Each row of a before or after table is a point. The points were changed in one or more steps. Then noise was added and the rows were shuffled. The steps act on columns, c1 being the first. What was done? A step turns or swaps two columns, mirrors them in a line or flattens them onto one, adds a multiple of one to another, or multiplies or shifts one. Angles are multiples of 10 degrees, from the lower column toward the higher: turns from -170 to 170, lines from 10 to 170 but not 90. Use the fewest steps. Two steps may share a column if one is a turn and the other turns, adds or multiplies; they go together, in the order done. Otherwise the lowest column goes first.

Before:
[[-13  -9  -8]
 [ 19  14  -1]
 [ -9 -18 -16]
 [  7 -11  -5]
 [  0  -4 -13]
 [ -3   0  -2]
 [  6  -6   3]
 [ 17   7   9]
 [-13 -14 -24]
 [ 17  13   7]]
After, 10 rows:
[[ -1  -4 -33]
 [-15 -10 -61]
 [  5 -12 -12]
 [-12 -17 -38]
 [ 18   3  22]
 [ 23  10  -2]
 [  3  -6   8]
 [ 18   9  19]
 [-14  -7 -21]
 [ -2   0  -3]]
Steps: turn c1 and c2 by -10 degrees; multiply c3 by 2.5

Before (8 x 8):
[[ -2   5  34   5  -1  21  33  34]
 [ 26  58 -11  17   7 -24  19  16]
 [ -5 -34  13   5 -11 -18  -9  -1]
 [ 42  34   9  19  25  -7  14  -9]
 [ -7   8  52   7  12  -3   5  41]
 [ 11 -33  26  25 -42  -6 -30  -2]
 [ 51  25 -22  12  14 -15  -4  28]
 [ 22 -37  35   1 -36 -28  -4  11]]
After, 8 rows:
[[-30 -60   7  -4  13  44 -24  -8]
 [-18  59 -28 -13 -39  12  -6   8]
 [-24  43 -37  13 -34  -5  17  26]
 [-44 -39  26 -11  -7  18   0 -15]
 [ -2 -17   4   6 -34 -18 -47 -12]
 [  0  -9  21   9 -50   6 -34  16]
 [ -2  50  -7   8 -16   6   5   7]
 [-49 -23  11 -23  23  21 -23  17]]
Steps: mirror c1 and c4 in the line at 110 degrees; turn c2 and c6 by 160 degrees; multiply c2 by 1.3; turn c3 and c5 by -80 degrees; mirror c7 and c8 in the line at 120 degrees

Before:
[[-12   0  -8  12  23  23 -18  10  20  21  -7   7 -20  37]
 [  6   2   2  36  -4  31   9   8  15  12  -6   2 -21   5]
 [ -5   8   0  21  22   0 -19  -1  -4  38 -10  -8 -13  -6]
 [ -6  10   5  24   1  15 -11   3  -5  23 -26  21  13  25]
 [ 14  25  -3  13  23  28 -16  16  21  19 -13 -14   9  13]
 [ 12  -2  -1  19  14   8 -12  10  13  45  19   8  14  22]
 [ 40  12   5 -10   4 -30 -40 -43  14  16   9   9  -4  -6]
 [ 32  13 -17 -57 -21 -14  -1  -1 -50 -10   3  -6 -31 -25]
 [ 29 -12  13 -58 -19  10 -16 -28 -46   8  -4 -14 -18 -20]
 [ 56  -1  22 -13  15 -18 -10  -7 -10  16 -16  12 -28  -4]]
After:
[[-11   2   4 -12  -3  23 -14  12   8  28 -10  15 -20  46]
 [ -6  10 -12 -21 -14  16   3   3  12  24  19  22   5  18]
 [ 11  23   8 -15  12  26  -4  16   7  29 -10  -1   1  21]
 [ -3  10  -3 -20  23  -2 -11   0  29  21  11  -2 -19   5]
 [ 11  -3  -5 -21  -3   8   4   6  38  16 -25  11   7  23]
 [ 37  11  30  50  -5 -13 -15  -3  11 -36  36 -12 -23 -33]
 [ 10   0 -10 -35 -10  28 -10   5   6  20  -9   0 -14  -1]
 [ 58  -6 -20  15  13 -20 -15  -6  13  14  16  14 -27   0]
 [ 40  14  -5  12   3 -31 -12 -46  14  11 -13  13 -19 -10]
 [ 29 -15  -2  58   0  12  -8 -30  16 -19  35 -21 -22 -24]]
Steps: turn c3 and c4 by 170 degrees; turn c5 and c12 by 20 degrees; turn c5 and c14 by 30 degrees; flatten c7 and c13 onto the line at 60 degrees; turn c9 and c11 by -130 degrees; turn c9 and c10 by -60 degrees
